Each row of a before or after table is a point. The points were changed in one or more steps. Then noise was added and the rows were shuffled. The steps act on columns, c1 being the first. Name the steps. A step turns or swaps two columns, mirrors them in a line or flattens them onto one, adds a multiple of one to another, or multiplies or shifts one. Angles are multiples of 10 degrees, from the lower column toward the higher: turns from -170 to 170, lines from 10 to 170 but not 90. Use the fewest steps. Two steps may share a column if one is a turn and the other turns, adds or multiplies; they go together, in the order done. Otherwise the lowest column goes first.

Before (14 x 3):
[[-0.7 -2.7  0.0]
 [-3.1 -1.7  1.3]
 [-2.5 -2.9 -3.2]
 [-4.4 -7.2  2.8]
 [ 0.7 -1.4  1.8]
 [ 0.2 -4.7  5.0]
 [ 5.7  3.4 -8.6]
 [-0.8  1.4  1.8]
 [-0.6 -1.2 -0.9]
 [ 1.3  3.5 -4.7]
 [ 1.0  4.7 -7.7]
 [ 9.1  6.3 -1.7]
 [-0.6 -9.4  6.3]
 [ 1.8 -2.7  2.2]]
After (14 x 3):
[[ 2.0 -4.3  3.6]
 [ 2.1 -7.6  4.5]
 [-6.7  2.6 -7.7]
 [-4.1 -3.5 -3.1]
 [-0.9  1.2  1.6]
 [14.4 -2.1  6.1]
 [-0.8  6.6 -9.4]
 [ 2.9  2.5 -2.8]
 [ 0.3  4.9 -4.1]
 [ 0.7  1.6 -1.4]
 [-0.9  0.2 -2.1]
 [-5.2  1.0 -2.2]
 [-1.2 -0.9 -1.4]
 [ 8.8 -8.5  3.9]]
Steps: multiply c1 by 1.6; swap c2 and c3

Before (11 x 9):
[[ 2.5  4.0  2.2 -0.1 -8.2  0.1 -3.0 -3.5 -2.7]
 [-4.3 10.2  1.3 -6.0  8.0  5.9  6.0 -4.4  1.0]
 [ 2.5  0.9 -1.2 -5.4  7.1  1.0  2.3  1.2  5.6]
 [ 0.2  0.9  2.1  6.7 -1.7 -2.7 -6.9  2.5 -3.2]
 [ 2.8  3.5  4.7  0.6 -1.7 -3.4 -3.3  5.7  6.5]
 [-5.3  4.5  1.9 -2.9 -0.6 -2.2  2.7 -6.1  7.7]
 [ 3.9  2.0  1.9  0.5 -2.6 -3.9 -2.0 -3.8  0.3]
 [ 3.5  7.6 -6.1  3.3  3.4 -0.2 -8.6  2.4 10.5]
 [ 3.1  3.7 -0.9  4.3 -2.7  0.5  5.4 -2.3 -1.5]
 [-3.2 -7.0  6.0  2.5 -7.7  3.7 -7.4  2.1  3.4]
 [ 1.0  3.7  5.4  5.9  1.4  3.7 -4.9 -3.7  2.9]]
After (11 x 9):
[[  0.1   0.7   3.6   8.8  -1.7  -3.9  -6.9  -2.2  -2.8]
 [  3.0   0.8  -2.0  -3.3   6.7  -0.5   2.4   9.5   5.3]
 [ -4.1  10.1   1.8  -4.5   8.1  -9.7   6.2  -3.4   1.2]
 [  2.8   3.8   7.4   2.6  -2.3  -8.8  -2.9  15.5   6.9]
 [  3.5   3.9  -1.8   6.2  -2.4  -4.8   5.3  -4.9  -1.9]
 [ -3.0  -6.6   9.4   4.1  -7.6  14.6  -7.5   7.1   3.0]
 [  3.7   2.3   3.4   2.6  -2.1  -7.2  -1.6  -3.3   1.0]
 [  2.6   4.0   2.7   2.1  -8.6  -5.6  -3.1  -7.4  -2.7]
 [  1.3   3.8   8.7   7.5   1.0  -1.6  -4.9   0.6   3.0]
 [  3.9   7.8 -10.0   5.3   3.5 -11.3  -8.5  17.9  10.2]
 [ -5.2   4.2   3.1  -0.8  -0.6  -8.6   2.5   5.2   7.9]]
Steps: add -1.5 times c2 to c6; multiply c3 by 1.6; shift c4 by 2.0; add 1.5 times c9 to c8

Before (14 x 18):
[[ -2.4  -0.4  -6.5   1.7  -2.6  -4.4   0.6  -2.5  11.5  -3.8  -3.8   2.0
    1.7   3.0  -1.0  -9.9  -3.3  -2.2]
 [ -0.4  -0.3   1.1   7.3   4.7   5.4   5.3   2.4  -2.2   0.2   5.5  -3.6
  -12.3  -0.3   6.0  -5.1   2.9  -1.4]
 [ -5.3   7.4  -0.3   1.8   6.0  -2.1   9.3   3.2  -0.3  -3.3   1.8  -1.8
  -13.0   0.6   5.1  -2.6   1.6  -3.9]
 [ -1.0   0.9   1.7  -2.2   0.0  -7.4  -4.0   0.9   7.5   1.9   0.2   2.8
    1.3   7.5  -2.8  -5.7   1.9  -2.1]
 [  0.2  -1.9  -3.2   1.3   5.5  -5.9   3.8   7.7  -0.9   4.3  -2.3 -10.6
   -4.3   0.9  -0.2   1.9   0.7   3.6]
 [  2.6  -0.2   0.1  -1.4   3.3  -4.3   5.0  10.9   1.0  -2.8   4.0  -3.5
   -1.6  -2.5  -2.5  -0.6   0.5   7.8]
 [ -9.5   1.4   2.7  -4.0   1.2   0.8  -0.1  -1.6   9.6  -1.3  -0.3  -2.7
    3.7   4.5   1.5  -9.6  -3.6  -0.2]
 [ -1.2   1.1  -0.7   0.6   1.5  -2.6  -0.8  -6.1   6.7  -8.2  -3.0  -0.3
    6.5   7.5  -3.3  -1.7   1.1  -3.7]
 [ -5.1   2.3   1.9   2.0  -6.1  -4.8  -0.7  -0.1   5.7  -3.2  -4.5   2.1
    8.2   6.6   5.8  -6.3  -0.4  -1.7]
 [ -2.0   6.8   0.4   7.8   6.6  -0.7   1.7   5.5  -3.1  -1.1   2.8  -4.1
   -9.3   1.5   0.2  -4.3  -5.9   1.6]
 [ -4.1  -1.1   2.7   1.6   2.6  -6.4   1.2  -3.5   6.2  -3.1  -6.8   1.8
    1.4   4.4  -1.9  -8.8   1.6   6.0]
 [  6.8   0.7   0.7  -3.9   6.3  -1.3   0.2   8.1   0.3   0.8  -6.7  -2.4
   -3.5  -2.3   0.7   0.5  -1.7   3.5]
 [  1.8   3.7  -1.6   2.2   7.3  -4.7  -2.6   9.0  -0.5   2.1  -1.3  -6.1
   -3.5 -10.8  -1.9   4.5   5.6   4.5]
 [ -6.6   3.6  -1.2   0.8  -5.0   2.3   1.0  -0.6  10.5  -1.5  -5.4   2.1
    0.8   9.4  -4.0  -5.0   0.7   3.2]]
After (14 x 18):
[[  0.3  -5.8  -2.3  -4.8   5.5   4.1   3.9   8.6  -0.8  -5.6  -3.1 -10.6
   -1.6   1.0   0.0   1.9   0.7  -7.4]
 [ -3.9  -5.4  -6.9  -4.9   2.7   4.8   1.2  -3.9   6.3   8.3   2.8   1.7
    1.1   4.6  -1.9  -8.9   1.7  -2.2]
 [ -6.9  -0.4  -5.3   2.3  -5.0  -0.4   0.9  -1.1  10.8   4.1  -1.2   2.0
   -0.1   9.3  -4.1  -5.1   0.9  -1.6]
 [  2.6  -4.1   3.8  -4.6   3.4   1.0   5.1   9.5   1.0   8.8  -0.1  -3.3
   -6.2  -2.5  -2.6  -0.4   0.3  -4.1]
 [  7.0  -3.4  -6.3  -3.1   6.5  -2.9   0.4   8.3   0.5   0.3   0.7  -2.4
   -2.5  -2.2   0.8   0.7  -1.5  -4.1]
 [ -4.9  -1.7  -4.6  -3.1  -6.1   3.9  -0.4  -5.3   5.4   4.7   1.9   2.0
   -6.7   6.6   5.9  -6.2  -0.7   4.7]
 [ -2.3  -4.4  -3.7  -3.0  -2.7   3.5   0.4  -2.9  11.5   4.9  -6.3   1.6
    0.2   2.9  -0.9  -9.8  -3.3   5.5]
 [ -2.1   3.1   2.6   3.4   6.6   6.9   1.4  10.1  -3.0   2.6   0.4  -4.0
    3.5   1.6   0.4  -4.5  -5.7  -0.4]
 [  1.8  -0.5  -1.3  -2.9   7.3   4.4  -2.8   9.2  -0.5  -1.2  -1.6  -6.1
   -3.2 -10.9  -1.8   4.6   5.8  -5.8]
 [  0.0  -4.2   5.5   8.4   4.7   3.7   5.6   9.9  -2.1  -1.0   1.1  -3.5
    7.7  -0.5   5.9  -4.9   3.1   0.9]
 [ -9.5  -2.6  -0.1  -1.4   1.2  -3.8  -0.1  -3.8   9.6   2.2   2.7  -2.8
   -1.8   4.3   1.5  -9.4  -4.0   1.3]
 [ -1.0  -3.0   0.3  -7.4   0.1   2.0  -4.1  -0.3   7.3  -4.3   1.9   2.7
   -1.6   7.8  -2.9  -5.6   2.2  -0.1]
 [ -1.3  -3.0  -3.2  -2.1   1.5   2.0  -0.7  -8.7   6.6  12.2  -0.6  -0.4
   -1.0   7.3  -3.3  -1.5   1.1  11.5]
 [ -5.2   3.3   2.0  -1.1   6.0   2.6   9.4  10.7  -0.1   3.5  -0.3  -1.5
    8.0   0.6   5.1  -2.4   1.6   6.6]]
Steps: shift c2 by -4.0; swap c3 and c11; mirror c4 and c6 in the line at 30 degrees; mirror c8 and c13 in the line at 160 degrees; multiply c10 by 2; turn c10 and c18 by -150 degrees

Before (9 x 32):
[[  4.1  -2.4   2.6   7.8  -6.9  -7.6  -5.6   8.6  -1.0   0.9  -2.1  -2.2
    1.1  -6.4  -4.9  -3.1   1.5   2.2  -0.7  -1.4  -1.5   0.2  12.8   2.9
   -3.9  -0.4  -1.4  -1.2   2.6  -0.4   1.5  -0.7]
 [ -2.0   1.1   1.9  -1.1  -2.7   3.3  -2.5  -1.8  -4.2   0.0   1.1  -2.8
   -6.0  -2.2  -3.7  14.0   1.8  -1.0  -5.4   0.2  -2.6  -0.8  -5.8   1.2
   -0.8   3.3   8.9  -1.7   1.9  -2.3  -1.1   1.1]
 [  1.8  -8.9   0.8  -0.7  -1.1   2.7  -3.7  -1.0  -8.2   0.2  -1.8  -2.7
   -3.8  -4.6  -4.5   1.6   3.8   0.3  -6.1   0.4  -1.4   2.0  -1.4   1.7
   -0.1   2.1   8.3  -0.3   1.8   1.2  -0.4   4.1]
 [  1.3  -5.2   1.2  10.8  -0.7   6.2  -3.6  -8.2   1.0   3.2  -0.7   3.0
   -1.1  -7.1  -2.3  -4.9  -1.1   1.1   7.4  -9.6  -1.5   3.3   1.9  -4.1
   -2.7   0.1  -4.7  -0.4  -1.5  -2.8  -2.5  -0.8]
 [ -2.5  -0.4  -4.2   5.3  -1.8 -13.9  -1.8   7.4  -2.9   1.9   1.1   3.9
   -6.1  -2.4  -2.4  -0.1   1.3   1.6  11.0  -1.9  -2.6  -0.6  -3.8   2.1
   -3.0   1.9  -3.6 -11.7  -4.8   1.2   1.6  -1.0]
 [  2.7  -1.2   2.3   0.6  -1.1  -5.5  -4.6   4.0   1.2   0.1   2.1   4.8
    4.0  -4.6  -4.1  -3.3  -5.6   0.0  -1.2   0.3  -1.7   2.9  -5.0 -12.8
    2.1   1.9  -0.2  -4.2  -4.8   0.6   3.2  -2.6]
 [ -1.0   1.0   2.4  -0.7  -2.4  -7.9  -1.8   7.8   2.4  -0.3  -2.9   5.8
   17.9   0.2  -2.5  -3.2   3.9  -5.9   6.9 -10.3  -0.3   3.7  -6.0   3.5
   -2.1   2.5   0.3   1.5   0.0  -0.1   3.4   0.4]
 [ -0.9  -2.2   2.5  -0.5  -5.7   2.9  -3.8   9.0   0.9  -0.3   6.0  -0.2
    8.8  -1.3  -4.1  -4.7   4.0   0.5  -2.7  -8.2   2.8  -0.2  -4.1   0.7
    2.1 -13.7  -4.1  -3.5   1.0   0.7   4.9   1.7]
 [ -3.2   1.2   1.0  -0.6 -13.0   3.0  -5.4   4.9   5.2  -0.3   9.4  -3.8
    0.3  -9.6  -3.2  -4.4   3.0  -0.5  -4.3   1.1  -2.5   2.4  12.5   4.0
   -4.9   2.2  -4.0  -7.5   3.0  -0.3   5.7  -2.9]]
After (9 x 32):
[[  2.7  -1.3   1.9   1.1  -0.6   6.2  -4.4   4.4  -8.1   1.0  -1.0   4.2
    0.6  -4.4  -3.7  -3.1  -6.3   0.6  -0.5  -1.5  -2.2   3.2  -4.1 -12.9
   -2.0   2.1  -0.5  -2.5  -5.3   1.2   3.5  -4.0]
 [ -0.5  -1.8   3.4   0.0  -4.6   3.6  -3.6   8.8  -4.4   0.0  -3.8   1.4
    7.3  -1.0  -4.3  -5.6   3.1   0.1  -3.6  -9.3   2.3   0.2  -4.6   1.3
   -1.3 -14.2  -4.2  -3.5   0.6   1.0  -4.7   2.4]
 [  1.5  -9.6   1.5  -0.2  -2.2   0.5  -3.5   0.5   8.7   0.1  -3.3  -2.5
   -2.0  -4.8  -4.2   4.8   4.4   0.5  -5.9   1.0  -2.0   1.7  -1.2   2.3
    0.7   2.4   8.1  -0.3   2.5   1.2  -3.1   3.8]
 [ -0.9   1.1   3.6  -0.9  -3.3   6.1  -1.0   8.4   0.9  -1.6   3.9   5.7
   14.0   0.9  -1.7 -13.4   3.0  -6.2   5.9  -9.6   1.1   3.7  -5.8   2.9
    2.4   1.8   0.7   1.0  -0.6  -0.6   5.5   0.2]
 [ -2.4  -0.6  -4.4   5.7  -2.1   8.2  -1.4   6.9   0.8   1.6  -3.2   3.7
   -2.6  -2.9  -2.6   5.5   1.7   1.5  12.3  -1.9  -2.8  -1.5  -3.7   1.0
    3.0   3.1  -3.9 -11.7  -4.9  -0.2  10.3  -1.1]
 [  5.4  -2.2   2.6   7.8  -5.9   5.2  -4.6   8.3   3.8   1.1   1.8  -2.0
   -1.1  -6.0  -4.6  -2.0   0.6   2.2   0.0  -3.1  -1.7   0.8  12.6   3.2
    3.5  -0.1  -2.8  -1.8   1.9  -1.6   6.1  -0.7]
 [ -3.7   1.0   1.1  -1.6 -12.9   3.5  -5.3   5.5  -8.2  -0.4  -3.8  -3.4
   -3.7 -10.0  -3.2  -2.3   3.5  -0.4  -4.4  -2.9  -3.2   2.3  12.9   4.1
    4.3   1.9  -4.6  -7.9   2.7  -3.2  -5.4  -2.2]
 [ -2.3   2.5   1.8  -1.4  -2.2  -2.1  -2.1  -1.5   3.0  -0.1  -3.3  -2.6
    4.3  -1.5  -2.2  11.2   1.3  -1.6  -5.3  10.8  -2.4  -0.4  -6.3   1.5
    0.2   2.1   9.5  -1.9   1.5  -3.1  -2.0   0.9]
 [  1.1  -5.9   2.0  10.9  -1.4  -3.9  -3.4  -9.0  -3.5   3.1   0.8   2.8
    2.2  -6.2  -2.7   2.9  -1.2   1.1   6.7 -10.6  -1.6   3.4   1.6  -3.5
    1.5   0.6  -4.1  -0.3  -1.1  -3.5  -5.0  -1.0]]
Steps: add -0.3 times c2 to c31; turn c6 and c31 by -120 degrees; turn c9 and c11 by 140 degrees; add 0.5 times c24 to c9; turn c16 and c20 by 50 degrees; turn c13 and c16 by -60 degrees; mirror c25 and c30 in the line at 80 degrees
